Each row is a point. Two turns around zero, p and q, are shown by what they do to some points. Where does a point land after both, in the order given? Backwards means that the second turn is done in reverse. Each puzzle has new turns, and all numbers are rounded.

Turn p:
[-11 -40   0] -> [ -8 -38 -14]
[-12  37  12] -> [-17  32  18]
[14 11 27] -> [ 6  3 32]
[  6 -11 -35] -> [ 16  -1 -34]
[ 3  4 -4] -> [ 4  5 -2]
Turn q:
[ -8 -48 -20] -> [-13 -49 -12]
[ 7 18 41] -> [14 22 37]
[  8  11 -14] -> [  6   9 -16]
[-23  23 -11] -> [-23  23 -10]
[  7 -10 -12] -> [  5 -12 -12]
[ 8  6 17] -> [11  8 15]
Where do these land?
q, then p: [ -5  12 -15] -> [ -3  14 -13]
p, then q: [ 9  2 36] -> [ 4 -4 37]
q, then p: [-32   9   2] -> [-32  10   0]
p, then q: [ 28 -23 -22] -> [ 30 -21 -21]

Turn p:
[-9 20  2 27] -> [-7 26 10 19]
[-17 -15  17  34] -> [-19  -8  16  36]
[-14 -16   1 -20] -> [-15 -19  -8 -13]
[-17   3  14 -19] -> [-19  -5   9 -19]
[ 37  14 -25 -27] -> [ 40   9 -20 -29]
[ -2  -5 -10   3] -> [ -1  -1 -10   5]
[22 -1  2  2] -> [21 -3  5  1]
Turn q:
[ 30 -35  17 -30] -> [ 26 -32  -5 -40]
[  9  22 -16   3] -> [ 8 25 -9  8]
[-14  -5  -5  -9] -> [-16  -1  -5  -7]
[-13  17   9  13] -> [-9 10 18 15]
[-12   1  -5  24] -> [-10  -2   0  25]
Where do these land?
p, then q: [-13   1  10   8] -> [-11  -3  12   6]
q, then p: [ -9  -1  -5 -28] -> [-12   1 -10 -25]
q, then p: [-16  -6 -48 -36] -> [-21  24 -48 -25]
q, then p: [-7  3 21 11] -> [ -5 -10  21   8]
q, then p: [  5 -15  19  22] -> [  7 -23  10  21]
p, then q: [25  2 11 10] -> [26 -7 11  2]
p, then q: [15 15 -8 13] -> [19 15  4  8]

Turn p:
[ 21   6   2 -11 -15  20] -> [ 23   5  -6 -13 -17  14]
[-41 -11 -13   2  -1  14] -> [-36 -27  -1  -1  -7  10]
[ 17   1  12   9 -11 -27] -> [ 16  14   8  11  -4 -27]
[ 24  -8 -20 -13  15 -35] -> [ 10  13 -26  -7  26 -32]
[-28 -12  16   4   9  18] -> [-18 -22  24  -2   4  16]
[ 4 17  1 -7  3 -9] -> [-2 21 -2 -1  2  0]
[ 2  7  2 17 -1 20] -> [ 7 -5  2 15 -7 20]
Turn q:
[ 16   5 -15  -9 -46 -13] -> [ -7   8 -11 -28 -43  -1]
[-25  -7  15 -16   4  30] -> [-18  -5   9   3  22  34]
[15 -5  8  9  8 -7] -> [ 15  -5  12   4  -3 -10]
[13  4  1 41 -2  0] -> [ 23  16   3  27 -18  -6]
[  6   5  -1 -17  13  -7] -> [  1  -4   2 -15  14 -11]
[-48   1   5  11  14  23] -> [-25   5  -8  35  28  22]
[  5 -25  -8  -8  -2  -3] -> [  4 -25  -6  -6  -7   4]
[ 17  11 -11 -12  12  -5] -> [ 13   3  -6 -19  10 -13]
[  1  11   7   2  -2 -19] -> [ -7   7   7  -1  -5 -19]
Where do these land?
q, then p: [ -7  28 -11  17  35   8] -> [  2  23 -16  28  30   7]
p, then q backwards: [ 32 -21 -10 -13 -10  -3] -> [ 30  -3 -27  -4  12  -9]
p, then q backwards: [ 13 -14 -12   4 -19   2] -> [ 14 -14 -17   8  -2 -12]
q, then p backwards: [ -5  -6  20  15 -13   0] -> [-13  10  13  17 -11   4]
q, then p backwards: [13 29 35  9 -7 -3] -> [ -2  20  39  -4  -6 -19]
q, then p: [-11 -10 -17 -10 -12   9] -> [ -9 -17 -16  -8  -7   9]
p, then q: [-18 -11  11 -21  25   3] -> [-13 -16  10  -2  33   5]
q, then p: [-18   4 -15   0   2 -16] -> [-21  -3 -13   9   3 -12]

Turn p:
[ 44   0 -16 -32  -8 -12] -> [ 22  32 -16  -7 -29  28]
[24 34 -7 -8 -7 -8] -> [-10  39   2   1  -2  19]
[-28 -11  21  45  31  31] -> [  6 -31  11   6  54 -35]
[-27 -18  14  18  33   6] -> [  6 -25   5 -12  22 -38]
[  1 -16 -24 -21 -36  17] -> [ -3 -19 -28  14 -20  33]
[-12 -15  17  31  12  -4] -> [  9 -16  19  10  13 -28]
[  2  11 -32 -11  24 -16] -> [ -7  27 -27 -11 -10 -19]
[ 11  19   6 -39 -12  -9] -> [-10  17   4 -24 -20  30]
[-16  -4  20  16 -36  -7] -> [-14 -23  30  23  -9   8]
Turn q:
[-26  14 -15 -25   9  16] -> [-25 -25 -21  -9  -8 -15]
[ -7 -15   8 -16 -16 -18] -> [  9  10  10 -15  -3 -25]
[ -5  -2  16 -11  33 -16] -> [  0  -8  -4 -20  36  -1]
[ 43 -22 -23  21  14 -23] -> [48 -1  5 35 22  8]
[ -6   7  -3  31 -36  10] -> [-14  16  24  21 -30   9]
[ 29  19 -34 -42 -28 -11] -> [ 16  18 -45  23 -18 -39]
[-22   7  44  36 -12  -8] -> [-28  27  42 -15   7  20]
[ -5 -11  -3  23  41  32] -> [ -2 -40   3  -2   9  41]
[  0   2  10 -16  -3  19] -> [ -3   1 -14 -18 -13   5]
Where do these land?
q, then p: [-13 -12  21 -27   1  39] -> [ -5 -18 -25 -13 -28  33]
p, then q: [ 17  33 -28  19  12  -6] -> [-37   0  -9  29  21   2]
p, then q: [ 18   9 -26   4  33 -45] -> [-23  39 -14  31  15 -29]
q, then p backwards: [ 27 -20  -1  10   2  -3] -> [ 30 -14   9   4  -2   7]
q, then p: [-18 -16  38 -30 -22  22] -> [-20  -3  -4 -26 -34  40]
q, then p: [ -4   5 -20  15  17 -31] -> [ 15   3  13   0  13 -37]
q, then p: [ 14  31   1  21   3 -27] -> [-15  15   5   2  34 -26]
q, then p: [-17  -9   0 -21 -44  31] -> [-24 -11  10  16 -38  34]
q, then p: [-23 -21  16   9  -2  20] -> [  5 -26  10 -17  -7  24]

Turn p:
[14 26 10 13 -5  2 -8  6] -> [  2  10  18  19 -17   9   1  11]
[-17   1   0  -8  -8  -5  10   2] -> [-12   1 -12 -11  -5  -1  11   1]
[-20  -1   0   9 -15   0  -6  -6] -> [-18  -8  -5   5 -12 -12   4  -6]
[-16  -4  -8  15  -9 -14   3  10] -> [ -5   1 -12   9  -2 -17  20  -1]
[ 25   4  -4 -10   9   1   0 -27] -> [ 18   9  13 -11  -4   8 -23 -17]
[ 3 -4 -1  7  7 26  3 18] -> [ -2 -14   2  16  18  18   4   4]
[ 21  -5  14   3 -11   9   5  11] -> [ 13 -16  18   0  -2  10   9   9]
[  9  -9 -11 -22  -6 -11  -9  10] -> [ 20  -6 -18 -10  -4  -2  -7  13]
[ -9  -8 -14 -12 -10 -12  11   4] -> [  5  -2 -22 -14  -3  -4  12  -4]
[-11   0  14   7  48   3 -11 -28] -> [-21  25  19   0  30 -12 -32 -10]
Turn q:
[ -5  14 -10 -22  10  -8  -6  21] -> [-14   9   1  -9   2 -26   7  19]
[-10 -14 -11   5  12  -1 -12 -16] -> [-11 -25  -2  11   8   0  -3  -7]
[ 12   3  30 -29  12  -1   7 -15] -> [-21  14  11 -20   0  16  25 -14]
[ -2   9  38   5   7  -6   8 -10] -> [-14  25  15   5   0  23  -1 -15]
[  2  10 -16   7  -2   9  -9 -10] -> [ -2 -11 -17  -6  -1   0 -15   1]
[ 10   1 -16   4   9  -6   6 -13] -> [  0  -7 -13  -2   3 -10  -2 -19]
[ -8 -12  -7   1  10  -1   4  -9] -> [ -4 -11  -4  12   6  -1   7  -7]
[-1 -5  3  5  9 12  1 14] -> [ 6  4  0  4 17  3  2 10]
[ -5  -3  -2  13 -44   5  12  13] -> [ 35   5  -2  10 -28   8  -6  15]
[  7  -3  -9  11 -25  -4 -10  25] -> [ 28  -2  11  -3  -9 -12 -15  17]
Where do these land?
q, then p backwards: [-1 -5  4 17 11 13 44 10] -> [  8  10 -35  14  21 -10  14  19]
q, then p: [-8 -5  6 -6 14  5 -5  1] -> [-12   3  -1   0  15   1   6   1]
q, then p: [ -4   1   9 -12 -12   0   5 -19] -> [-10 -16  -3  -6 -11  10   6 -11]
q, then p: [-22  -1   1  -7 -28 -11   3  -2] -> [  0 -20   5   7 -20  -3  24   2]
q, then p: [ 28   3 -27 -21  27  10 -20   4] -> [ 10  16 -29 -33  25  -9 -12   9]
q, then p: [ 17 -13   0  11   3  18 -20  12] -> [ 13  -4   6  -4  24   5 -18  17]
p, then q: [  5  -1 -16  13  13   3 -11  -1] -> [ -2  -5  -1   1  10  -1 -21 -13]
q, then p: [-6 22  4  1 -9 -3 -7  0] -> [ -8  -4 -10   8 -16  -1  -3  12]
q, then p: [ -5  -6  11   6 -15 -15   0 -10] -> [ -7 -15  17   0 -14  -4   1  -4]
q, then p: [ -4   4   8  -3  -5 -20  11   5] -> [ -6   8  11  -1 -19  -2  10  -1]
